Each row of a before or after table is a point. The points were changed in one or more steps. Then noise was added and the rows were shuffled. The steps act on how far a point lies along the listed directions, d1 being the first. Write out the steps. A step turns or swaps two directions, mirrors them in a line or flattens them onto one, adds a multiple of one to another, or multiplies one. Angles are multiples of 10 degrees, from the lower direction toward the higher: turns from -170 to 170, lines from 10 to 170 but not 90. Use the fewest steps. Two steps may share a direction if one is a turn and the other turns, adds or multiplies; they go together, in the order done. Otherwise the lowest direction goes first.

Directions:
(1): [ 1.8 -4.6]
(2): [4.6 1.8]
Before (10 x 2):
[[-3.0  0.5]
 [-0.8 -1.0]
 [ 2.5  0.9]
 [ 0.4 -0.9]
 [ 4.1  2.7]
 [-2.4 -2.5]
 [-2.8 -1.6]
 [10.0  2.5]
 [-2.3  3.8]
 [-1.6 -0.2]]
After (10 x 2):
[[-2.4 -0.6]
 [ 1.7 -0.1]
 [-2.1 -1.3]
 [-0.3 -1.8]
 [12.6  2.7]
 [-8.4  1.2]
 [-5.1 -0.1]
 [ 2.4  2.3]
 [ 2.5  0.5]
 [-0.2 -0.5]]
Steps: add 1.5 times d1 to d2

Directions:
(1): [-5.2 -1.3 -3.5  2.9]
(2): [ 1.9 -5.9  1.6  2.8]
(3): [ 2.5 -2.0 -5.4 -3.0]
Before (11 x 4):
[[-4.0 -0.7 -1.0  2.4]
 [ 4.3 -0.8  4.1  1.4]
 [ 0.8  2.1 -7.1 -3.9]
 [ 3.9 -4.6 -4.6 -1.9]
 [-2.7 -1.6 -5.2 -0.6]
 [ 4.2  1.1 -6.4 -5.6]
 [-3.9 -1.8  1.9  3.9]
 [-1.9 -1.5 -0.2  3.3]
 [-3.4  7.3  1.7 -0.8]
 [ 1.6  4.3 -1.5 -1.7]
 [ 1.5 -6.0 -0.3  1.6]]
After (11 x 4):
[[-2.8 -1.6 -3.0  1.4]
 [ 1.3  2.9 -5.8 -4.2]
 [ 7.6 -2.9  0.3 -4.1]
 [ 5.7 -5.2  2.7 -0.7]
 [-8.4  5.3 -2.7  2.2]
 [ 0.0 -1.7 -5.1 -2.8]
 [ 3.4 -0.1  6.2  2.4]
 [-0.5 -2.1 -1.6  1.8]
 [-2.5 -2.5 -0.5  2.4]
 [-0.7  4.1 -1.9  0.1]
 [ 4.8  2.6 -2.4 -5.3]]
Steps: turn d1 and d3 by 40 degrees; add -0.7 times d2 to d1

Directions:
(1): [ 2.3  4.0  5.7  4.4 -1.5  4.6  0.1 -1.3  3.3]
(2): [ 2.2  1.5  0.4 -3.2  3.2  4.7  2.8 -3.3 -6.3]
Before (14 x 9):
[[-1.4 -3.8 -5.2 -5.7  5.4 -2.3 -2.0  2.1 -7.8]
 [-1.1 -0.5  0.1 -1.4 -0.8 -0.1 -2.1 -1.1 -2.2]
 [ 1.8  3.5  3.7 -1.6  3.7  5.4  3.4 -2.3 -2.6]
 [ 4.8  4.4  4.0 -7.3  2.4 11.6  4.8 -5.9 -9.9]
 [ 3.7  3.9  6.4  6.0 -1.1  7.2  0.5 -4.1  5.0]
 [-2.3 -3.3 -6.8 -6.6  1.7 -6.2 -1.9  0.1 -3.8]
 [-3.4 -3.5 -4.3 -6.4  2.4 -3.0  0.3 -1.0 -5.9]
 [ 4.3  5.4  8.4  2.3 -0.3  7.5  4.1 -1.2  0.0]
 [ 1.8 -3.0 -0.9 -4.7  1.9 -3.4 -0.9  0.0 -3.5]
 [ 2.8  2.9  7.0  0.3  0.3  3.7  1.0 -1.4  1.0]
 [-1.5 -2.5 -4.6 -2.3 -1.8 -6.5  0.4 -0.4  1.5]
 [ 0.9  2.7  2.4 -0.6  1.2  4.8  2.6 -3.9 -3.3]
 [ 1.5  2.9 -2.8 -1.8  3.3  1.4 -1.2 -2.0 -3.7]
 [ 0.5 -0.2  3.8  5.0 -3.6  2.1 -0.8 -1.3  1.6]]
After (14 x 9):
[[ 0.9  3.4  4.6  1.3  1.8  3.9  2.2 -0.4  1.8]
 [-2.7 -3.8 -4.0 -1.9  2.5 -5.0 -4.2  4.3 -2.0]
 [ 4.1  4.3  5.9  4.4  0.2  8.1  1.7 -4.8  2.2]
 [ 0.9  2.8 -1.9  0.7  1.2 -0.3 -2.5 -0.7  0.0]
 [-4.4 -3.7 -3.2 -3.3  0.0 -5.1 -1.4  0.9 -0.8]
 [ 4.6  5.7  8.4  2.9 -1.1  7.1  3.6 -1.0  0.8]
 [ 1.3 -0.3  3.7  3.0 -2.4  3.4 -0.1 -2.1 -1.3]
 [-1.2 -0.4  0.4 -0.9 -1.4 -0.5 -2.3 -0.7 -1.4]
 [-1.2 -2.8 -4.9 -3.3 -1.1 -6.2  1.0 -0.9  0.1]
 [ 3.0  2.9  6.8  0.5  0.1  3.5  1.0 -1.3  1.3]
 [-2.8 -3.5 -6.1 -4.7  0.2 -7.5 -3.3  1.3 -1.0]
 [ 3.0  4.3  6.4 -0.2 -2.9  7.4  0.8 -1.8  1.5]
 [ 0.3  2.7  3.4  1.9 -0.7  3.7  1.0 -2.6  0.8]
 [ 1.3 -3.1 -0.3 -3.1  0.7 -4.7 -2.1  1.0 -0.5]]
Steps: flatten d1 and d2 onto the line at 20 degrees

Directions:
(1): [ 5.0  2.0  0.5 -4.4  3.7  0.3  8.0  2.6 -0.1 -3.1 -0.6 -1.4]
(2): [ 6.0  3.6 -2.6  3.6 -2.0  0.7 -1.7 -3.4 -6.8 -1.5 -1.7 -2.6]
(3): [ 3.4 -1.7  3.3  3.5 -3.1  5.0 -1.3  1.4  6.3 -3.9 -1.5 -3.4]
(4): [-2.0  3.4  7.7 -1.9 -6.9 -1.9  2.6 -1.6 -2.0  0.0  1.6 -0.9]
Before (13 x 12):
[[-6.0 -4.7  2.6 -3.4  8.3 -1.5  3.5  3.3  6.6  2.2  2.8  4.3]
 [ 0.2  0.7 -3.0  2.0  1.9  1.3 -1.5 -0.8 -3.6  1.5  1.4  2.4]
 [ 3.3  6.9  1.1  2.7 -4.5  0.3 -1.4 -3.6 -7.1  0.5  1.6 -2.2]
 [ 4.2  3.0  1.0  3.1 -6.0 -0.9  0.4 -3.7 -5.7 -3.5 -0.2 -3.3]
 [ 5.6  5.6  0.7 -2.5 -1.3 -0.7  3.7 -2.9 -7.3  0.2 -0.1 -2.1]
 [ 4.4  0.2  4.0  4.9 -3.1  2.1 -0.7 -4.9 -4.2 -3.0 -1.9 -3.0]
 [ 4.7  5.3 -0.4  1.5 -6.3 -0.7  0.5 -4.5 -5.8 -1.6  0.2 -1.6]
 [ 5.1  0.5  3.5  2.5 -6.4  2.7 -0.9 -1.0 -0.2 -2.0 -0.6 -1.3]
 [ 5.9  1.5 -1.2 -0.8  1.3  2.0  1.9 -2.0 -0.8 -3.0 -0.6 -2.1]
 [ 4.5  2.2  1.9  4.2 -6.9 -1.0 -0.8 -2.8 -3.1 -1.7 -3.4 -4.1]
 [-7.7 -3.1  2.3 -4.3  5.0  0.9  3.5  3.7  8.7  1.2  1.4  3.0]
 [ 3.1  4.6 -3.0  4.9 -1.2 -3.4 -2.0 -4.3 -6.4  0.3 -0.5 -0.7]
 [-7.0 -1.7  3.9 -3.4  2.3 -3.4  2.9  1.7  4.7  0.9  4.4  4.4]]
After (13 x 12):
[[ 3.2  0.4 -0.1  5.6 -7.1  3.5 -4.7 -2.9  2.5 -2.5 -0.5 -2.3]
 [ 3.1  1.9  0.4  7.2 -4.4  4.9 -6.3 -1.5  1.2 -1.0  0.3 -3.1]
 [ 1.3 -3.3  1.6  5.7 -5.0  1.7 -4.1 -0.2  5.7 -1.5 -3.5 -3.2]
 [ 6.3  2.0 -1.4  7.4 -1.4  1.5 -2.5 -1.8  0.7 -3.3 -2.1 -3.5]
 [-6.0  1.0 -1.7 -1.8  3.5 -6.0  0.1 -2.0 -4.2  3.3  4.0  5.4]
 [ 3.5  3.0  4.1  3.1 -7.5  2.6 -3.1 -3.9 -2.2 -0.3 -0.3 -3.5]
 [-4.7  1.1  0.8 -4.9  6.9 -6.3  5.2 -1.1 -5.4  4.3  3.6  4.9]
 [-8.0  1.9 -0.8 -6.4  5.1 -4.4  4.6 -0.3 -2.8  4.4  2.4  4.7]
 [ 0.3 -3.9  2.7  2.3 -3.9  3.3 -3.2  1.3  5.8 -0.2  0.1  0.8]
 [ 2.4  1.0  4.5 -1.0 -3.3  2.0  1.5 -1.7  2.4 -2.5  0.7 -2.2]
 [ 1.5 -2.2  1.4  6.1 -6.0  2.6 -4.0 -1.6  3.0 -3.8 -0.6 -3.0]
 [ 1.1 -4.7  4.6  5.6 -1.6  4.2 -2.9 -2.0  3.8 -2.8 -1.7 -2.2]
 [ 4.0  1.3 -1.8  1.9  1.8  3.1  1.0  0.2 -2.3 -1.0  0.4  0.4]]
Steps: turn d1 and d4 by 80 degrees; turn d2 and d3 by 60 degrees

Directions:
(1): [ 2.5  3.7 -6.7 -1.5  4.9 -4.3 -3.5  1.9  6.4 -6.1 -0.3 -1.3  3.0  0.3
  0.0 -2.9 -0.6 -3.3 -2.5 -1.2]
(2): [ 1.7  0.7 -3.7 -0.3 -2.5 -4.8  3.4 -5.6 -3.4 -4.9  4.0  6.0  4.2  2.0
 -0.4  2.7  3.5  2.4  4.4  0.8]
(3): [-2.7  3.9  1.5 -2.7  0.8  1.3  2.9  0.7  5.9  0.9 -7.4  3.4  0.6  2.9
 -2.5  2.5  4.9  5.8 -0.4 -4.4]
(4): [ 3.0 -2.0  3.6  5.6 -1.6 -1.9  0.1 -2.2  2.8  2.4  2.6  0.6  6.4 -4.1
  3.2 -0.7  0.9  1.6 -5.6 -7.1]
Before (11 x 20):
[[-3.4 -0.8  3.6 -2.4 -1.5  3.8  2.7  2.4 -2.0  3.9 -2.2  1.8 -3.7  2.4
  -2.4  1.9  2.7  2.6  3.1  2.0]
 [ 1.2  3.9 -5.4  1.5  0.1 -6.5  1.5 -5.1  5.1 -3.3  2.7  6.1  8.5  0.9
  -0.7  2.5  5.5  2.1 -0.4 -2.0]
 [ 0.3  3.2 -4.3 -2.4  0.7 -2.9  2.6 -2.1  4.3 -5.9 -2.0  3.2  3.8  4.0
  -1.9 -0.8  4.1  3.5  1.4 -1.2]
 [-0.5 -1.1  5.3  1.0 -0.7  1.4  0.7  3.7  1.5  5.6 -3.1 -4.4 -1.2 -2.2
   1.1 -0.6 -1.9 -0.3 -2.4 -1.2]
 [ 2.9  2.0 -7.0  0.1  2.7 -5.1  0.3  0.8  6.0 -5.9  3.0  3.6  6.5 -0.2
   1.5  1.4  2.2 -1.9 -2.2 -3.5]
 [ 2.8  6.5 -5.4 -0.8  1.8 -4.5  0.5 -2.3  7.3 -6.2 -4.9  4.0  5.6  1.0
  -2.2  1.3  3.0  1.8 -3.1 -6.9]
 [-2.8  5.3 -3.6 -5.5  1.1  1.5  0.3  1.5 -1.2 -4.4 -4.2 -0.3 -3.7  3.7
  -4.1  1.0  0.7  3.2  5.4  4.4]
 [-2.6 -0.2  4.5  1.3 -2.0  3.3  1.2  0.1 -4.4  4.9 -3.0  3.0 -3.2 -0.1
  -1.4  1.0  1.9  2.2  1.6  0.7]
 [-3.7  1.9  0.2 -3.2  2.6  2.6 -1.8  4.2 -1.2 -0.2 -5.3 -5.6 -6.2  1.6
  -2.3  0.6 -2.8 -2.1  1.8  1.2]
 [ 0.6  0.0  0.0 -1.9 -1.2  2.6  1.0  1.6 -3.1  0.7  2.1 -2.7 -3.6  1.3
  -1.4  1.1 -0.4  0.2  4.4  3.6]
 [-4.2 -0.2  1.5 -4.1 -1.1  4.5  1.1  2.6 -3.2  0.4 -4.3  1.4 -7.9  2.7
  -4.4  2.5  0.6  1.1  4.1  1.4]]
After (11 x 20):
[[-0.1  3.4 -4.6 -2.6  0.8 -2.8  2.6 -1.8  4.0 -5.8 -2.4  3.4  3.5  4.5
  -2.0 -0.7  4.2  3.4  1.7 -1.3]
 [-2.1  0.9 -4.5 -3.8  1.1 -0.5 -1.5  1.0 -7.7 -4.5  0.6 -4.3 -6.5  2.4
  -2.0  0.7 -4.2 -4.8  7.0  7.0]
 [-1.6 -0.8  2.6  1.6 -2.7  1.5  1.7 -1.7 -7.2  2.7  0.3  3.9 -2.7 -0.1
  -1.0  1.0  1.6  1.3  3.4  2.7]
 [ 2.7 -3.5  2.5  3.1 -2.8 -2.6  1.3 -0.8 -4.5  2.2  4.7 -2.5  1.7 -3.3
   2.5 -0.6 -2.6 -2.2  0.1  1.2]
 [ 4.7  5.6 -6.2  0.9  0.6 -6.4  0.6 -4.4  5.2 -7.4 -1.1  4.6  7.8 -0.1
  -1.1  1.4  2.7  1.1 -2.6 -6.6]
 [ 1.9  2.7 -4.4  0.3  3.4 -3.5  0.1  2.6  9.4 -3.3 -0.3  2.9  6.6 -0.2
   1.5  1.4  2.7 -0.3 -4.8 -6.4]
 [-2.2 -1.7  0.6 -2.4 -2.3  1.7  3.0  0.2 -6.5  0.8  1.9  2.6 -3.5  2.9
  -2.1  2.4  2.0  1.0  6.4  5.7]
 [-3.4  5.8 -6.7 -7.8  1.2  1.6  0.2  1.5 -4.4 -6.6 -3.5 -0.1 -6.2  5.6
  -5.5  1.7  0.2  1.9  9.0  9.1]
 [-0.7  0.9  0.0 -3.5 -0.4  4.2  0.8  3.2 -2.3  0.9 -0.7 -3.4 -5.8  2.5
  -2.8  1.2 -0.1  0.3  4.9  4.5]
 [-3.3 -0.7 -2.8 -5.5 -1.5  2.3  1.4  0.5 -8.6 -3.3 -0.4  2.3 -8.8  4.1
  -4.6  2.9 -0.4 -1.1  8.7  6.4]
 [-0.2  4.9 -1.8  2.0  1.4 -4.1  1.2 -2.6 10.1 -0.1 -2.3  5.1  8.2  0.7
  -1.0  2.5  6.2  3.7 -3.9 -6.1]]
Steps: swap d2 and d3; multiply d4 by 1.6
